Each row of a before or after table is a point. One or more steps were done to the points. Then noise was added and the rows were shuffled. The steps act on columns, c1 being the first. Write out the steps. A step turns or swaps two columns, mirrors them in a line or flattens them onto one, adds a multiple of one to another, or multiplies or shifts one. Angles are multiples of 10 degrees, from the lower column toward the higher: turns from -170 to 170, lines from 10 to 170 but not 90. Use the fewest steps. Two steps may share a column if one is a turn and the other turns, adds or multiplies; they go together, in the order done. Otherwise the lowest column goes first.

Before (10 x 2):
[[-65  -7]
 [ -6  14]
 [-35 -99]
 [  7  10]
 [ -2   0]
 [ 16   4]
 [-55  -7]
 [ 84  10]
 [-40   8]
 [-26 -75]]
After (10 x 2):
[[ -52   14]
 [  45    8]
 [-109   -7]
 [ -73  -94]
 [ -29   15]
 [ -93  -13]
 [ -40   -6]
 [ -24    1]
 [ -67  -74]
 [ -83   11]]
Steps: shift c1 by -40

Before (10 x 6):
[[ 45 -12  44  61  34 -37]
 [ 30  37   8  -8  73  23]
 [-30  -5  29  32  -4 -38]
 [-59 -10   3  -6 -20 -30]
 [-24 -56  90  43  -7 -10]
 [ 36  21  89 -35   5  12]
 [ 41 -68  34  15  28  22]
 [ 26  22 -25  59  48  37]
 [ 39  55   3 -13  60  24]
 [-19   5  59  35  71 -48]]
After (10 x 6):
[[  47  -20   46   66   23    3]
 [   4   88   38   -5   61   64]
 [ -24   36   25   68   37   77]
 [   1  -16  -61   -7  -20   10]
 [  89  -90  -22   43  -14   31]
 [  29   -6  -28   31  -11    1]
 [  60    9  -20   47   65  -10]
 [  33 -109   40   18   25   61]
 [   9   60   31    6   70   62]
 [  89   33   36  -30    9   51]]
Steps: swap c1 and c3; multiply c2 by 1.6; turn c4 and c5 by -10 degrees; shift c6 by 40

Before (12 x 11):
[[ 11  24 -53   7 -85  27  59  16  33  68   0]
 [  5  11 -44 -13  19 -33  49   3  78   9  47]
 [  9  70  19  11 -75  73 -45  30 -72  -1  61]
 [-50 -14 -23  25 -34 -17 -43   4 -24  39  66]
 [-27 -22  43 -75  51 -20  52   4 -49  60 -28]
 [ 37  13 -22  10  -8 -34  -4  19 -72 -22  35]
 [ -3 -22 -25  13  59 -27  74  48 -30  65  65]
 [  2 -12   7  17 -68  15 -11  64  11 -35  10]
 [ 35  81  34  23 -20  39  22  18 -27  35 -56]
 [-45  81 -64 -17  24  20  71 -14 -43 -49 -58]
 [ 11  66  65  39 -72 -24  41 -28  31  -1  66]
 [ 52 -52  58  14 -27  43  41  -5  41   2 -15]]
After (12 x 11):
[[-24 -22  40 -82  37 -23 -30   1 -49  63  53]
 [-42  81 -64 -18  24  20 -59 -20 -41 -49  65]
 [ 27  78  32  23 -17  42 -58  21 -30  33  22]
 [  2  66  23  21 -75  70  62  33 -68   1 -47]
 [ 49 -55  60  14 -25  44  -7   5  39   1  44]
 [  4   8 -44 -19  14 -36  46   8  78   7  52]
 [ 37  15 -16  12  -5 -36  36  22 -70 -23  -4]
 [ -7 -21 -24   3  62 -26  62  50 -29  63  75]
 [-11 -13   5  29 -61  14  13  62   5 -34 -14]
 [  5  20 -44  22 -81  24   6  15  35  75  58]
 [ 16  68  65  46 -64 -18  64 -22  30  -4  39]
 [-50 -15 -24  34 -28 -19  61  -8 -24  42 -41]]
Steps: turn c1 and c8 by 10 degrees; turn c4 and c5 by 10 degrees; swap c7 and c11
